Each row of a before or after table is a point. The points were changed in one or more steps. Then noise was added and the rows were shuffled. The steps act on how far a point lies along the listed directions, d1 being the first. Name the steps. A step turns or swaps two directions, mirrors them in a line or flattens them onto one, adds a multiple of one to another, or multiplies one. Angles are multiples of 10 degrees, from the lower direction toward the higher: turns from -170 to 170, lines from 10 to 170 but not 90. Use the fewest steps. Two steps may share a direction if one is a turn and the other turns, adds or multiplies; they go together, in the order done. Otherwise the lowest direction goes first.

Directions:
(1): -47; 40
(2): -40; -47
Before (10 x 2)
-56; 3
-26; 4
-10; -49
-20; 45
13; 7
-17; 18
-8; 26
-33; 90
-17; 6
-17; -65
After (10 x 2)
1; -14
28; -5
-38; 34
48; -3
25; 3
33; 50
95; -16
-51; 46
13; 13
17; 22
Steps: turn d1 and d2 by -120 degrees

Directions:
(1): 18; -2; -22; 82
(2): 35; 53; 59; 9
(3): -4; 66; -55; -13
(4): -77; 20; 24; 24
Before (13 x 4)
5; -10; -1; -13
-21; 41; 16; 24
7; 37; -23; -22
-55; 21; -5; -7
-3; -15; -20; -27
-12; -15; -15; 9
-19; 5; -14; -1
-5; -5; -26; 28
-22; -3; 11; -11
-21; -14; -5; -12
-22; -11; -3; -16
1; 11; -30; -11
24; 31; 44; -11
After (13 x 4)
14; -6; -30; -19
-29; 8; -7; -7
-31; 3; -2; 10
-28; 5; -8; -6
-59; 25; 32; 39
14; 0; -13; -10
-12; -16; -5; 5
16; -5; -21; -2
19; 16; -17; -4
22; 30; 21; -11
-6; -25; 3; 24
-97; 35; 8; 17
-35; 19; 3; -5
Steps: multiply d3 by 0.4; turn d1 and d3 by -50 degrees; multiply d2 by 0.7; multiply d4 by 2

Directions:
(1): 31; -59; -7; -57; -25; -54
(2): -7; 36; 73; -66; 9; 13
(3): 60; -6; -35; -32; 17; 72
(4): -29; -44; 2; -8; 92; -4
(5): -77; -16; -37; -39; -33; 35
(6): -1; 66; -58; -33; 28; -43
Before (10 x 6)
15; 8; 7; -30; 2; 14
-23; -10; -25; 23; 35; -23
-10; -26; -35; 17; -10; 56
5; -26; -30; -36; 35; -16
-15; -39; 21; 3; -16; -8
-9; 1; -1; 36; 11; -1
-7; 9; 10; -38; -42; -52
-14; -43; 40; -15; 12; 9
35; -22; -13; 25; 53; 18
-8; -17; 10; -14; 12; 7
After (10 x 6)
42; -54; -16; -5; -14; -28
-12; -22; 28; -17; -16; -12
24; -64; 7; 6; -23; -16
8; -22; 8; 1; -10; -12
17; -43; 3; -72; -24; -73
-13; 42; -21; 40; 21; 42
-35; 39; -11; 76; 11; -18
-56; 19; -37; 11; -4; 14
10; 38; -24; 1; 23; 9
77; -76; 17; -95; -23; -57
Steps: multiply d1 by 3; turn d2 and d6 by -60 degrees; turn d3 and d5 by 150 degrees; multiply d4 by 0

Directions:
(1): -45; 8; 56; 86; -11; 0; 6; 54; -12
(2): 19; 35; 7; 31; 20; -29; -52; -14; 95
(3): -29; -32; 10; -40; -64; 60; -25; 34; 53
(4): -11; 17; -31; 55; -26; 66; -28; -72; -21
(5): 81; -14; -40; 31; -45; -13; -35; 50; -24
Before (10 x 9)
-10; -16; 1; -40; -13; 24; 22; 8; -5
4; -12; 20; 9; 6; -25; 24; 35; -16
-5; 3; 11; 32; -43; 21; -24; 16; 23
-26; -6; 23; -40; 7; -3; 22; 1; 13
5; 3; -16; 9; -20; 20; -13; 0; 15
1; 5; -11; 29; -28; 14; -27; 0; 30
-14; 5; 8; -36; 22; -9; 37; 7; -32
-23; 23; 27; 47; -1; 3; 11; 28; -26
-22; -3; 35; -2; 8; -19; 25; 41; -46
-34; -2; 14; 8; 0; -3; 33; 15; -27
After (10 x 9)
-51; 26; 64; 85; -5; -6; 16; 68; -30
-21; 1; 2; -13; 2; 7; 7; -1; 32
-16; -9; 18; 37; -15; -16; 30; 59; -34
-53; 9; 49; 36; -27; 15; -4; 20; 33
-37; 7; 21; 9; 2; -2; 2; 4; 40
39; -19; -10; -22; -22; -15; -2; 39; -3
-14; 10; 15; 85; -31; 31; -7; 22; -79
-11; 7; -7; 91; -27; 49; -8; -28; -43
18; -22; -20; -43; -25; 20; 11; 15; -5
35; 0; -29; -15; -8; -4; 12; 14; -51
Steps: multiply d1 by 2; turn d4 and d5 by -130 degrees; multiply d4 by 3

Directions:
(1): 49; -31; 36; 9; -60; -54; 80; -53; -17; -5; -1
(2): -63; 21; -88; 34; -33; 17; 46; -32; 3; -47; 28
Before (13 x 11)
9; -4; 18; -20; 23; 3; -30; 19; -1; 14; -2
-5; -3; -2; -2; -5; -2; 0; 4; -5; -2; 4
-21; 2; -22; 11; -8; 6; 18; -12; 0; -14; 12
-11; 7; -16; 5; 3; 6; 6; -10; 7; -2; 3
-2; 4; -5; -3; 0; 2; -5; 3; 3; -8; -2
6; 3; 3; -3; -5; 0; 2; 3; 1; 2; -2
-9; 13; -8; -2; -10; -1; 17; -5; 1; -8; -1
6; 1; 8; -9; 25; 11; -21; 18; -2; 15; 0
6; 3; 8; -21; 34; 11; -38; 34; 9; 21; -10
-15; 5; -8; 1; 4; 10; -11; 3; -1; 3; 6
-7; 0; -16; 5; -4; 5; 15; -11; 0; -12; 6
14; -13; 7; -2; -3; -3; -2; -1; 0; 9; 1
-1; 7; 5; -4; 10; 9; -17; 6; -2; 4; 0
After (13 x 11)
21; -16; 13; 0; -13; -12; 10; -7; -3; 8; 1
-19; 1; -20; 11; -12; 3; 22; -15; -1; -14; 11
-15; 15; -6; -5; 25; 24; -40; 21; 4; 5; 0
-9; 7; 3; -22; 46; 24; -62; 39; 6; 16; -2
-7; 8; -9; -2; 7; 7; -13; 9; 4; -7; -2
-29; 24; -17; -27; 76; 50; -94; 73; 22; 26; -9
-3; 9; -5; -1; -17; -5; 24; -12; -3; -10; -2
-5; -3; -3; -1; -8; -3; 0; 3; -5; -3; 3
-12; 15; -6; -13; 48; 33; -54; 39; 3; 17; 2
-29; 13; -20; -2; 21; 26; -34; 19; 2; 3; 6
10; 1; 6; -2; -11; -2; 7; 0; 0; 3; -1
-3; -4; -14; 6; -10; 0; 23; -15; -1; -11; 6
-16; 11; -19; 3; 9; 11; 0; -6; 10; -2; 3
Steps: multiply d1 by 3

Directions:
(1): 24; -31; -12; -21; -95; -12; 9; 28; 42; 21; 5; -8; -31; 20
(2): -3; -11; -11; -19; -17; 31; 2; -54; 21; -79; -22; -10; 27; 56
Before (12 x 14)
3; -15; 1; 12; 11; 0; -9; 4; -10; 18; 6; -2; -2; -10
-2; -6; -1; -5; -23; 5; 8; -25; 16; -38; -13; -2; 21; 20
-9; -4; -7; 0; -14; 18; 7; -13; -8; -27; -7; -7; 0; 12
-7; -12; -4; -8; -25; -4; -1; 2; 25; 16; -9; -5; -12; -2
-14; 19; 5; 7; 47; 24; 5; -41; -10; -70; -10; -2; 32; 8
-10; 21; 1; 3; 42; 8; -10; -7; -18; -30; -13; 1; 16; 15
-8; 0; 0; -2; 19; 2; -15; -16; 2; -15; -2; 2; 15; 11
32; -22; -13; -14; -91; -15; 13; 40; 29; 32; 12; 0; -38; 0
1; -17; -8; -9; -17; -6; 4; 1; 16; -9; 13; -16; -16; 1
6; -13; -4; 5; -27; -9; -3; 34; 5; 51; 2; -1; -16; -3
10; -17; 6; -1; -49; -13; 14; 21; 34; 24; 2; -4; -19; 3
-10; -3; -6; -15; -28; 16; 3; -19; 15; -31; -16; -5; 13; 29
After (12 x 14)
6; -18; 2; -6; -50; 0; 12; -2; 42; -10; -7; -8; -7; 23
-8; 2; 1; 3; 28; -2; -15; -11; -6; -1; 2; 3; 13; -1
-5; -15; -8; -9; -10; -1; 4; -11; 14; -21; 10; -17; -9; 7
-16; 32; 9; 20; 75; 9; 1; -21; -31; -35; -2; 7; 25; -26
-8; 5; 4; 0; 8; 9; 6; -31; 2; -39; -14; 1; 31; 10
-14; 4; -5; 4; 4; 17; 6; -14; -15; -25; -8; -5; 3; 3
-17; 8; -2; -4; 5; 20; 0; -28; 1; -38; -15; -1; 23; 20
8; -19; 0; 11; -1; -2; -9; 7; -3; 19; 8; -2; -5; -9
11; -20; -9; -5; -47; 0; -2; 19; 20; 27; -5; -8; -11; 19
28; -29; -17; -25; -93; 5; 14; 3; 38; -25; -3; -7; -18; 37
-10; 25; 5; 8; 51; -2; -10; 12; -26; -3; -5; 6; 10; -5
-9; -14; -4; -9; -22; 2; -2; -11; 26; -1; -15; -6; -4; 10
Steps: turn d1 and d2 by 40 degrees
